Each row is a point. Any point is a mix of the corners, with weights that add up to 1. It lies inside the corners' shape when no weight is negative. Say inside or outside, and name the corners with a negative weight.
(in the rows, 128 means zero)

Corners:
(1): [146  97]
(2): [149 122]
(3): [ 69 145]
Points:
[114 135] => outside (1)
[ 83 145] => outside (1)
[155 113] => outside (3)
[ 80 146] => outside (1)
[ 76 142] => inside

Corners:
(1): [124 148 214 118 112 125 206 160 141]
(2): [ 74 171 180  44 104 150 144 130  92]
(3): [115 120 155 162 138  70 168 140  84]
(4): [135 119  97 107 103  91  80 106 102]
(5): [ 99 156 142 116 140  70 134 146 121]
(6): [ 77 150 123 187 162 141 137 148 141]
(7): [132 131 162 117 173  92  83 104 157]
(8): [125  85 193 173 149 129 104 148 128]
(9): [ 89  29 111 136  99 107 156 149  64]
(10): [157 126  91 151 173  73  96 154 103]
Points:
[109 121 134 120 137 105 117 137 102] => outside (1)
[102  91 185 163 108 121 181 158 112] => outside (2, 7, 10)
[124 105 120 141 142 100 103 133 100] => outside (1, 5)
[110  89 142 140 128 108 134 145  98] => inside
[106 136 154 120 134 111 139 138 110] => inside
[110 135 126 118 123 104 128 130 112] => outside (8)

Corners:
(1): [156 144 131 114 111  89 143 111 185 152 139  95 153  44 122 104 128 179
 206 113]
(2): [149 144 147 152 132 116 153  59 131 148 147 142  83 141 140 103 132  93
  67 162]
(3): [140 142 118 108 125 128  79 106 114 122  79  91 127  64 149 122 110 218
 205 130]
(4): [125  93 160 154 102 101  89  83 117 142 148 129 144 114 111 164 156 112
  84 115]
(5): [131 125  80  73 158 182  88 135 168 155  80  61 131  97 115  72 111 185
 184 104]
(6): [141 142  95 132 121 194  86 161 118 136  92 139 141 126 119  52 110 151
 213 127]
(7): [137 113 120 176 149 155 153 213  79 137 119 119 100 154  95 175  93  94
  95 102]
(8): [105 154 127  97 128  80 109 138 141  79 137  77 126 159  93 109 137 156
 171 101]
(9): [ 84 177 142  82  94 110 123  69 133 171  94  82 148  87 105  90 101 179
 202 143]
(10): [165 117 120 115 129  74 120 102  89 158 163 144  99 140  87 151 153 100
  78 164]
(11): [134 113 124 152 136 101 151  71 159 150 180 124 118 133 112 203 191 131
  71 220]
(12): [122  89 129 164 147  88 167  91 114 110 185 148 107  86 109 137 133  72
  65 197]
(13): [117 103 130  92 142 115 137 100 122 141  89 109 177 128 162  99 122 146
 216  92]
(14): [155 144 108  99 122 189 178 183 140  99 167 121 178 118 152 105  75 117
  72 125]
(15): [151 160 120 152 150 119 140  83 140  87 158 154 150 110  88 172 106  66
  92 137]
(16): [104 170 143 100 159 121  66 138 165 150  86  99 173  91 161  98 124 153
 197 126]
(17): [121 129 157 131 159 134 121  84 129 129 196 158 105 105  90 168  84 129
 100 152]
(18): [154  95 112  89 125 199 147 180 167 133 136 102 117 157 142 160  51  52
 147 156]
(19): [ 95 150  60  91 129 103  95 130 187 143  55 122 109 102 136  77 101 196
 233 104]
(20): [ 86 157 121 115 142 104 131  62 115 118 212 113 111 133 149 190 180  69
  94 143]
(21): [134 124 156 110 135 201 175 190 115  99 119 168 100 108 105 148 100  81
 128 139]
Points:
[128 125 120 121 133 131 130 109 123 126 143 125 119 130 115 142 122 116
 121 142] => outside (1, 16)
[126 148 138 108 122  95 110  93 154 119 132 120 127  65 102 103 107 154
 124 119] => outside (6, 7, 11, 13, 18, 20)
[155 117 130 129 136 150 135 156 128 119 125 121 132 121 116 127 118 116
 130 134] => outside (9, 17, 19, 20)
[147 107 112 119 131 146 125 135 122 148 134 130 112 123 124 125 121 123
 130 142] => outside (8, 9, 15, 16)
[135 128 130 129 130 127 120 113 128 132 145 113 137 118 119 130 124 123
 129 138] => outside (19, 21)
[135 128 134 126 133 129 135 114 127 127 151 123 128 116 117 135 119 113
 117 146] => outside (19)
[110 141  88 126 136 118  95 104 111 139 111 113 156 108 130 126 149 149
 125 125] => outside (1, 2, 8, 17, 18, 21)
[137 136 145 124 124 138 130 123 119 122 145 126 137 121 121 146 123 116
 124 135] => outside (5, 12, 19)

Corners:
(1): [102 108 144 109 132 194 151  70  86 168 132 120 166 132 165 157 108 120
 157 124]
(2): [177 102 181  86 177 133 124 138 117 102 137 116 109  68 107  43  98 184
 169 118]
(3): [150 145  84 183 104 115 130 129 138  98 106 113  75 154 101  53 133 123
 133 116]
(4): [158 149 114 185 142 115 161 198 188  87 118 106  57 145 160 151 102 113
 135 135]
(5): [150 145 112 128 126 108 176 156 114  81  95 161  97 110  90  57 105 140
 106 167]
(6): [131 126 193 116 165 115 108 149 112 148 117 185  92  89 113  72 122 140
 195 115]
(7): [132 163 122 151  93  61 195 169 132 123 142 106  86 176 108  69 123 136
  99 134]
(8): [133 168 190 125 175 137  93 120  71  98 124 140 142  58 149  67 140 141
 136  98]
(9): [120 138 127 107 142 178  59 103  38 153 148 126 116  72 173 116  95 155
 205 138]
(10): [140  82 137 117 133 159  75 163  92 106 130  94 191 161 144 136 116  76
 150  98]
(11): [151 127 167 187  74 112 161 154 151  78 103 130 114 113  74  85 132 168
 130 154]
(12): [177 134 100 121 124 100 157 145 141 132 116 134 103 174 121 135 138 173
  97 126]
(13): [115  98 130 179 128  66 171 184 119 103 139 152  85 125  79  50 177 160
 117 160]
(14): [149  89 116 123  83  91  98 126  91 126 114 106 148 134 179 194 150  87
 142 112]
(15): [117 100 152 108 156 162  97 137  64 208 122  88 151  85 139 143 132 126
 157 118]
(16): [137 131 100 125  91 126 115 132 124 142  95  70 170 135 178 152 181 112
 164 125]
(17): [110  62 183 137 125 174 126 142  84 187 107  86 180 139 205 108  77 133
 167  69]
(18): [ 75 114 166  94 151 132  97 109  32 117  83  96 184 144 166 173 142 127
 181  92]
(19): [160 139 105 194 124  56 171 189 153  83 142 142 126 104 101  86 136 164
 132  83]
(20): [182 148 135 190 128 122 218 180 123  92 132 141  58 141  76  77 186 133
 143 108]
(21): [ 95 112 158  57  99 163 101 144 119 151 140 113 126  62 166 132 118 137
 152  87]
Points:
[148 125 146 145 129 117 122 154 109 119 122 106 127 132 139 106 128 134
 151 102] => outside (1, 5, 13, 21)
[135 136 123 132 133 104 141 145 107 121 126 133 101 115 128 106 142 145
 142 127] => outside (10, 11, 17)
[140 133 135 151 135 103 128 160 108 107 117 119 121 112 120  99 142 131
 150 122] => outside (1, 12, 17, 21)
[125 102 143 134 120 139 117 136 106 126 120 114 141 119 152 130 131 127
 174 106] => outside (5, 7, 8, 12, 15)
[136 124 134 131 129 117 122 148 107 123 119 118 126 119 137 110 124 139
 145 117] => outside (1, 20)
[148 130 134 152 117  99 172 156 140 108 118 132  94 127  99  98 146 150
 131 133] => outside (8, 9, 10, 17)
[137 121 149 128 138 130 122 140 102 122 119 126 126 108 135 104 131 142
 152 116] => outside (7)
[148 102 141 139 120 125 146 149 114 141 119 112 143 141 123  98 121 129
 143 108] => outside (4, 8, 9, 13, 18, 21)

Corners:
(1): [129 110 136 124  84 109 168 123 152 169  80 101 138 117 104 146 123 106
 114 115]
(2): [161 213  79 133 131 163 158  92 105  65 120 184 177 145 116  95 173 130
 158 170]
(3): [158 126 106 147 177 147 164 149 111 131 167  98 165 165 164 137 159  77
 117 143]
(4): [145 102 140 115 111 120 119 185  92 157 104  64  86  93  84 151 137 161
  79 123]
(5): [147 159 106 133 161 145 166  61 116 129 169 145 186 126  59 124 150  93
 177 151]
(6): [ 90 109 142  85 105 109  82 166 105 158 111  47  75 147 128 157  87 189
 132  99]
(7): [148 163 120 168 179 108 134 105 136 147 127 118 176 144 133 147 170 106
 139 214]
(8): [131 150  80 109 127 146 142 116 113 115 126 152 158  97 154 178 177 123
 167 192]
(9): [162 174  69 186 100 142 155  96 170 107 131 150 139 121  85 143 106 117
 143 103]
(10): [ 88 112 170 121 123 149  84 207  95 149  92  70 100 114 136 164 111 133
 125  63]
(11): [ 76 121 153 108 134  92 106 132 127 126 118  56 102  78 116 149 133 138
 111  94]
(12): [189 173 129 109 166 160 190 133 199 104 122 134 154 134 110 140 145 140
 156 176]
(13): [ 81  98 117 107 114 132 124 144 162 136 136 115  88  65  86  84  95  79
 109 145]
(14): [ 97 127 169  87 121 107 111 118 105 166 111 109  46 106 110 144 127 133
  85 100]
(15): [114  51 163 131  98 119 105 110 122 179 135  84  57  98 102 121 133 162
 137 113]
(16): [174 143  94 136 188 161 156  47 150 123 128 138 200 136 108  98 100 132
 102 138]
(17): [181 208 113 135 115 182 161 110 159 109 186 140 202 124 143 106 133 106
 168 169]
(18): [104 144 129 182 127 162 189 163  98 132 158  91 165 146 157 167 113 126
 146 181]
(19): [109 118 151 127  94  63  97 165  81 120 113 134 143 121 135 167 111 155
  97  97]
(20): [148 121 150 126 151 124 127 140  85 116  93  59 109 107 148 138  89 126
 140 131]
(21): [ 94  68 176  98  60 129  90 139 183 113 106 129  78 112  59 156 142  62
  78 153]
Points:
[136 152 116 131 134 136 138 131 120 117 129 120 143 122 120 139 136 122
 130 143] => outside (1, 15)
[129 135 115 155 138 136 142 111 124 143 132 119 136 137 101 129 136 108
 124 147] => outside (8, 11, 12, 17, 19, 20)
[123 129 135 123 117 129 128 139 125 132 127 105 118 115 117 138 127 122
 131 135] => outside (16)
[131 153 119 134 114 122 143 124 105 128 130 114 145 127 117 160 144 116
 134 148] => outside (10, 12, 13, 15, 16)

Corners:
(1): [154 143  96  67 124 131 116 197 136 131 197 142 148 120 104 129 189  85
 122 154]
(2): [ 99 123  79 109 103  98 102 130 116 120 137 110 118  92 144 121 106 142
  99  74]
(3): [105 157 140  98 147 215 125 169 113 124 100 156  99 116 104 159 108 111
 168 118]
(4): [109 106  92 115 153 150 110 162 113 151 148 135 137 103 145 117 101 163
 156 105]
(5): [ 99 127  93 168 152 135 148 106 132 132 191 111 143  95 141 138 114 115
 106  95]
(6): [107 122 118 172 145 112 149 143 123 124  78 132 141 116 124 140 120 174
 158 127]
(7): [116 110 140 216 122 106 109 125 158 116 165  97 101 108 172 122 113 144
 162 130]
(8): [110 128 131 101 116 151 161 131 130 141  78 101  95 159 136 136 169 137
 142 140]
(9): [141  88 167 113 150 141 151 117 137 124  86 170 172 101  76 124 131 116
 142 124]
(10): [141 142 131 143 156 132 126 102 123 116  82 121 115 158 166 162 168 183
 172 149]
(11): [100 124 109  69 111 138 136 153 112 163 128 148  73 155 132 164 134 135
  99 111]
(12): [122 134 145 168  86 134 160 118 129 154  95 178 155 119 111 128 158 117
 155 164]
(13): [ 96 147 120 140 163 116 149 154  91 182 115 127 120 112 157 143 125 137
 136 110]
(14): [150 115  96 123  84 119 172 111 120 174  88 110 152 149 139 133 123  89
 103 154]
(15): [ 80 112 114 202 153  77  79 130  83 130 249 115 142  87 159 133 111 110
 130 140]
(16): [111 139 161 144  97 103 156 113 119 121 130 120 153 116 171 138 114 115
 163 153]
(17): [125 149 138  91 161 144 108 141 154 154 119 128 118 126  76 127 101 155
 144 108]
(18): [157 130  77  82 149  94 139 118  93 106 139 135 112  89 145 113  97 102
 130 160]
(19): [113 123 107  94 140 111 145 127 143 137  93 101 101 113 160 166 129 102
 149 159]
(20): [175 120 117  70 138 174 142 132 177 142 101 129 151 109 109 127 102 121
  52 174]
(21): [124 144 116 123 163 117 150 108 140 113  83 152 156 184 153 145 142 102
 120 166]
Points:
[105 130 105 105 136 123 120 141 102 143 150 118 114 108 138 139 121 127
 129 107] => outside (6, 7, 12, 20, 21)
[124 127 115 120 127 126 143 126 126 135 106 131 116 130 140 148 143 122
 129 145] => outside (4, 16, 17)
[119 125 121 139 143 127 132 128 127 134 106 128 129 124 137 135 124 134
 141 137] => outside (1, 5, 11, 16)
[110 127 123 129 153 136 127 148 127 139 140 136 119 112 122 138 122 124
 140 132] => outside (2, 10, 14, 16)

Corners:
(1): [ 59 135 143  83 170  92 167 185 140 161 119 131 121  89  75 172 147  95
 173 145]
(2): [137 138  65 144 139 150 104 120 136 190 117 138 126 131 155 145 138 154
 152 153]
(3): [196 122 136 173 148 160  85  71  95 223  84 100  60 107 109 164 155 121
 148 167]
(4): [155 121 120  99 109 147 113 109 121 188 152 215 146 167 143 114 154 100
  79 115]
(5): [192 136  99 103  98 145 185 138 140 111 119 146 189  91 103 133 161  71
 119  88]
(6): [125 113 135 112 116 120 144 128 118 133 190 141 126 137 131 142  98 158
 171 112]
(7): [174 104 140  63  32  87 165 152 143 129 119 200 123 145 148 135 125 121
 128  80]
(8): [201 103  96  84 189  80 174  86 114 130 113 147 171 136 142 125 101 121
 157 136]
(9): [158 102  94 101 165 110 105  81 106 184 200 150 147  25 117  96 118  70
 103  94]
(10): [160 104  74  99 120  94 158  95 107 152 158 121 149 132 177 134 123 115
 126 145]
(11): [117  85  89 108 115 152  47 161  80 117 135  67  74 104 103 104 117 129
 152 125]
(12): [117 119 149 164 179  57 115 140  86 127 145 108 125 122 160  97  95 167
 155 135]
(13): [107 154 126 134 151  88 132 125 159 168 131 144 105 192 152 136 124 159
  92 134]
(14): [ 97 150 102 136 127 109 114  90 106 157 153 153 147 154 133 162  87 110
 125 142]
(15): [111 109  87 126 210  97 136 183  79 106 154  96 102 116 141 111  76 163
 135  74]
(16): [177 123 145  96 139 165 189  66 157  97 106 142 143 103 164 156 133  60
 123 190]
(17): [ 41 116 102 149 126 205 117 120 121 190  62  94 127 118 118 144 135 136
 114 118]
(18): [116 137 104 116 125  67 158 179 127  94 152 138 134 148  99  76 107  91
 185 130]
(19): [107 150 142 126 117 134 126  73 119 122 171 180  98 169 141 128 172 168
 158 125]
(20): [143 166 110 153 157 133 150 105 118 163 109 123 126 144 155 115  95 191
  97 170]
(21): [ 86  95 157 185 136 117 116 180 116 153 168 188  75  45  51 168 128 169
 177 113]
Points:
[124 125 115 118 137 116 136 124 121 139 141 146 128 132 133 128 122 132
 134 125] => outside (3)
[137 118  94 131 112 117 129 127 119 160 135 134 135 109 114 138 111 123
 136 117] => outside (1, 4, 12, 15, 16, 19)
[129 132 132 135 136 132 138 126 132 157 108 164 118 137 126 156 147 138
 133 121] => outside (6, 9, 10, 11, 18, 20)
[104 115 107 117 115 125 114 118 106 162 148 149 131 119 130 137 113 142
 134 126] => outside (3, 5, 13, 15, 16, 18)
[135 127 131 123 144 116 142 124 125 155 135 158 123 119 122 132 132 128
 137 126] => outside (10, 11, 14)

Corners:
(1): [142 152 146 150 177 128 150 117 158 126 127 131 200 131 110 145 182 134
 110 123]
(2): [150 135 127  90 138 147 201 168 143 180 127 105 142  77  79  97 158 121
 130 158]
(3): [ 89 119  85 149 155  75 151  91 133  77  82 135  96 154 172  75 170 151
 148 144]
(4): [173 149  73 106 143  77 172 145 204 101 112  88 127  68 125 162 167 165
 144 135]
(5): [110 157 196 129 157 112  73 118 128 137  93 121  89 101 137 117 107 145
 134 116]
(6): [108 125 187 143 135 131  89  91  84 130 109 170  98 172 153 124 117  86
 101 159]
(7): [116  99 190 172 159 208 130 165 159 106 121  84 130 134 166 184  58  91
 140 132]
(8): [ 77 149 140  73 162 191 184  65 162 137 164 169  81 158  86  72 137 216
 175 220]
(9): [133 118 109 111 119 111 144  97 119 106  82  86 164 130 156 130 118  66
 170 143]
(10): [101  84 126 149 127 102 154  96  79 105 180  93 174 121 131  87  97  94
 154 138]
(11): [150 172 134 120 138 120 152 106 108 157  95 130 137  96 133 157 170 139
 119 115]
(12): [ 99 134 108  75 126 109  61 138  69  86 124 133  87 136 119 143  19 165
  81 140]
(13): [107 130 154 120 158 232  64 120 178 162 114 150  52  91 126 106 112 104
  77 155]
(14): [127 125  95  86 155  78  85  89 161 162 161 108 139 117 158 122 141 171
  94 152]
(15): [204 144 170 161 197 160  69 166 142 162  44 117  48 115 172 164 200  91
 145 124]
(16): [ 87  97 109  98 156 157 161 104  89  89 121 120  55 151  33 176  68  99
 123 182]
(17): [181  57 169 111 129 152  54 135 106 163  92 127 106 111  85 136 128 134
 157 105]
(18): [115  85 105  71 163  95 132 112 153  74  99 126 127  86 170 143 107  78
 137 108]
(19): [ 95 105 149 156 137 147 142 148 101 141 114 117 172 105  87 141 100  94
 140 186]
(20): [118 152 122 143 156 108  76 109 125 160 105 178 125 145 166  88 202 112
 181  76]
(21): [104 114 143 107  81 181 130 132 105 109 118  78 103 117  65 137 178 157
 102 206]
Points:
[126 128 131 110 147 123 124 120 136 143 124 119 123 114 126 120 136 133
 122 147] => inside
[167 122 111 112 117  89 135 142 109 150 121 103 180  89 120 124 177 110
 134 125] => outside (3, 5, 7, 8, 13, 16)
[146 135 142 125 160 135 103 120 140 141  92 128 100 128 140 135 143 125
 134 130] => outside (10, 18, 19, 21)
[115 121 147 131 162 128  98 113 136 125 102 140 127 129 167 130 118 114
 132 130] => outside (2, 4, 10, 16, 21)
[145 125 126 113 149 130 118 126 134 135 105 120 114 110 136 125 148 127
 123 150] => outside (5, 7, 16, 20)
[122 126 133 128 145 146 134 123 126 128 122 124 113 129 109 136 137 135
 125 156] => outside (5, 9, 18)
[110 112 138 116 144 128 131 115 103 116 128 121 117 131 114 127 109 133
 126 156] => outside (4, 9, 13, 20)
[125 118 134 120 139 136 124 120 128 125 112 116 119 121 118 127 140 132
 134 150] => inside
[114 127 119 113 142 116 124 107 131 128 120 130 123 119 124 115 140 136
 129 147] => outside (7, 15)

Corners:
(1): [130 114 132 155 167 120 126 243  60  93 167 146 127 131 128  88 144 102
 120 113]
(2): [151  93 166 159 143 120  50 168 151  79 120 138 117 123 147  99  66  87
 130 104]
(3): [ 98 115 142 131 124 130  49 173 137 160 132 142 181 114 186 162  91  86
  75  95]
(4): [136 205 101 145 100 207 169 200  97  96 174 189 165 130 127 125 163 152
 142 167]
(5): [ 56 165 124  94 125 132 171 170 107 106 192 120 141 132 143  83 182 174
 170 117]
(6): [ 80 110 138 185 116  90  46  91 135 116 120  97 169 122 172 149  88 116
  76 121]
(7): [150 155  99 131 124 157 175 193  85 128 187 148 119  95 106  64 167 202
 131 110]
(8): [132  71 164 164  57 107 155  98 104 150 161  94  92 110 182 157 118 116
 176 170]
(9): [109  75 141 172  92  91 168 110 114 114 177 102 141 122 125 221 117 135
 176 133]
(10): [ 88 115 141 150 156 104  50 158 124 161 113 103 167 108 139 148  46  78
  93 157]
(11): [130 138 126 114 156 143 116 127 123 134 181 152 121 119 110 109 200 136
 146 142]
(12): [105 148 172 145 162  81 123 147 107 139 100 131 183 105 155 145  68  99
 103 131]
(13): [102 128 141 124 119 115 105 188 126 143 156 170  83 156  96 136 135 133
 175 109]
(14): [154  73 180 141  80 125 143 106 145  87 169 117  64  86 168 184 102 180
  90 167]
(15): [148 114 147 146 130 114  68 113 179 148 113 110 197 167 127 120  73  91
  62 154]
(16): [121  82 178 160 138 121 197  95 118 108 139  93  69 123 144 148 130 127
 157 130]
(17): [117 127 145 109 151 132 111 142 116 120 126 112 166 148 153 157 153 161
 174 148]
(18): [144  89 105 151  82  67 166 104 123  99 138  54  76  91 160 212 155 110
 145 142]
(19): [126 211 135  80 138 149 117 179  64  95 191 122 152 158 102 108 172 143
 148  94]
(20): [107  79 104 153 141  95  89 105 113 116 130 114 155 117 177 167  84  96
  97 154]
(21): [128  51 151 107  82 115 201 102  97  93 142 101  88  77 117 127 161 141
 155 136]
Points:
[134 113 143 138 115 115 134 101 118 110 132 112 138 133 135 161 129 123
 156 149] => outside (1, 3, 5, 7, 10, 14)
[121 125 147 136 137 128 119 140 115 116 149 125 140 121 143 112 125 132
 120 142] => outside (3, 9, 13, 18)
[127 117 144 124 112 120 118 152 120 114 152 128 122 119 141 132 121 117
 126 138] => outside (6, 7, 9, 16, 17)
[118  84 136 158 100 103 165 110 111 113 142  91 126 100 157 162 119 136
 128 156] => outside (2, 3, 11, 13, 19)
[119  92 147 147 119 105 122 124 127 120 142 112 121 112 148 153 116 127
 126 138] => outside (4, 19)
[117 127 141 130 136 130 122 165 109 126 152 139 138 134 127 121 132 129
 152 127] => outside (6, 14, 18)
[112 110 137 143 116 124 116 151 111 114 151 117 123 114 150 150 118 131
 132 135] => outside (11, 12, 15)
[117  96 145 153 120 106 113 130 128 116 132 114 131 116 153 156 105 108
 125 140] => outside (7, 19)

Corners:
(1): [148 214 111  64 136 183 118 120  91 136 172 101 143 161 116 151  90 114
 101  83]
(2): [133  91  83 114 165 117 160 116 151  84 110 155 146 159 128  89  98 111
 156 169]
(3): [109 117 119 181 116 104 162 127 165 117  96 111 124 180 140 111  94 101
 107 165]
(4): [149 168 153  58 143 135 184 176  96  84 140 106 119 152 105 124 135 137
 124 115]
(5): [106  76 114 132 142 119 127 126 123 119 130 126 139 192 150 141 152  92
 165 172]
(6): [ 57 107  64 134  96 125 142 143 118  87  64 154 166 184 138 118 155 112
 129 159]
(7): [112  67 134 158 101  97 122 125 141 126 140 174 149 185 130  74 136 140
 136 140]
(8): [112 176 109 109 131 143 107 144 112 128 185 130 130  98 116 171 140 137
 102 128]
(9): [ 90 185 124 113 135 131 131 207 110 142 130 128 155 145  59 165  82 142
 122 116]
(10): [128 101 140 148 145 111 175 146 124 150  88 130 138 154 206  72  84  60
 107 180]
(11): [ 49 127  51 179 111 103 152 174 130 117 107 131 106 196 158  88  98 109
 141 167]
(12): [ 69 157 123  54 126 165  69 139 119 146 148  91 113 118 137 146 149 194
 130  87]
(13): [121 164 122  78  87 130 122 152 140 124 128 169  97 139 107 138  98 141
 156 124]
(14): [106 109 127 118 135 160  78 109  89 150 153 121  98 138  77 140 179 108
  85 120]
(15): [ 85 101 136 227 133 132 165 126 129 152 105 148 146 137 161  85 110  97
 175 133]
(16): [194  60 137 179 132 116 155 121  89 130 129 197 112 180 126 123  76 154
 119 157]
(17): [167 164 124 122 140 141  74  92  87 175 155  65 157 132  95 140 188 128
 112 162]
(18): [159 165 130  87 171 165 152 165 151 158 135 142 123 169  99 165 132 133
 117 137]
(19): [146 101 104  67  93 158  82 155 124 146 156 114 129 143 106 146 147 141
 134  98]
(20): [ 88  84 127 249 133 138 124 160 166 102 102 142 121 191 161  69  95  76
 130 228]
(21): [137 181 127 121 143 119  77 150 111 128 121 124 114 139 113 177 146 144
 134  77]
Points:
[113 128 116 132 126 140 127 139 120 134 131 131 129 154 120 119 122 121
 118 143] => outside (5, 21)
[116 128 112 135 128 131 125 144 123 124 130 133 125 161 125 126 120 122
 120 149] => outside (15)
[122 130 120 108 124 134 119 141 117 118 132 123 133 153 120 130 127 126
 120 135] => outside (11, 15, 18)
[121 120 115 141 132 129 134 140 127 125 124 136 130 164 127 121 121 110
 127 152] => outside (12)
[101 150 113 146 129 134 125 148 128 118 122 132 127 158 107 124 132 108
 123 143] => outside (5, 10, 12, 16, 19)
[119 131 112 120 133 132 139 145 129 123 124 137 128 159 125 123 119 122
 134 142] => inside
[134 153 139 129 152 147 131 139 117 142 140 126 125 140 117 143 114 120
 121 133] => outside (6, 7, 11, 19)

Corners:
(1): [170 170 135 121 112 101  87 156 163  82 110 186 193 115 147  95 135 143
 110 136]
(2): [147 161 104 103 176 147 155 130 188 158 142 168 128 151 133 184 144 119
 158  85]
(3): [140  95  69 155  73 165 130  73  91 146  93 144  59  78 131 149 179 130
 142 155]
(4): [104 143 129 160 117 155 154 148 126 136 121  95 196 160 100 117  70 122
  80 141]
(5): [194 172 110 136 117 133  97 105 170 116  73 168 162 133 142 139 111  98
 138  95]
(6): [129  92 167 118 115 193 144 117 111  84 126 106 128 126 126 175 163 135
 197 117]
(7): [ 91  75 125 160 175 175 139 114 150 194 131 127 154 172  97 177 191 130
 132 179]
(8): [ 58 112 103 132 113  82 147  93 149 141  46  80 144 129 107 152 158 156
 152 109]
(9): [ 93  88 132 123  77  93 118 101  96 112 156  94  78 149 122 145 158 158
 175 187]
(10): [109 121 152 120 141 154  90 136 204 101  96 109 161  99  91 206 123  86
 117 174]
(11): [ 99 105 180 168 130 187 122 170 158  92 152 138 140 121 130 185 149 118
 151  89]
(12): [133 164 124 131 194 128 130 122 143 165 141 143 168 114 184 153 147 114
 113 116]
(13): [103 108 151 138 140  97 132 112 129 144 126  86  83  85  82 130 190 119
 125 138]
(14): [124 128 111 102 117 161  97 106 112 139 158  99  66  94 139  53 183 116
 122 101]
(15): [ 77 122 124 161 155 162 159 137 113 200 122 141 129 180 127  56  94 168
 122 151]
(16): [215 166 154 146  81 125  84 194  88  83 103 116 109 127 167 112  68 137
 104  96]
(17): [133 127 129  87 111  49 114  83 116 132 104 147 140 147  70 137 105 179
 131 117]
(18): [ 88 104 127 139 164  90 141 165 128 181 128 111 165 104  87 121 137 102
 120 159]
(19): [197  73 135  99  97  35 119 117 119 185 135 155  88 100 180  92 215 178
 167 124]
(20): [ 92 181 184 144 102 165  95 169 178 164 118 119 199 132 120  90 148 182
 157 111]
(21): [178 101  95 129 168  96 126  74 109 136 119  96 100 116 131 169 147 200
 167 101]
Points:
[125 123 127 134 119 120 118 124 137 137 111 122 129 128 116 131 141 137
 132 131] => outside (6, 12)
[102 101 123 120 125 108 134 100 125 152 118 112 119 126  93 132 159 153
 144 147] => outside (5, 11, 12, 16)
[118 127 140 137 138 144 127 141 144 144 126 125 150 139 134 128 136 140
 142 125] => outside (3, 13, 17)
[125 129 127 135 129 139 125 126 138 139 114 126 139 123 122 128 140 131
 128 122] => outside (9)
[128 123 127 133 139 131 129 122 132 137 124 130 131 127 130 138 141 130
 132 127] => outside (20)
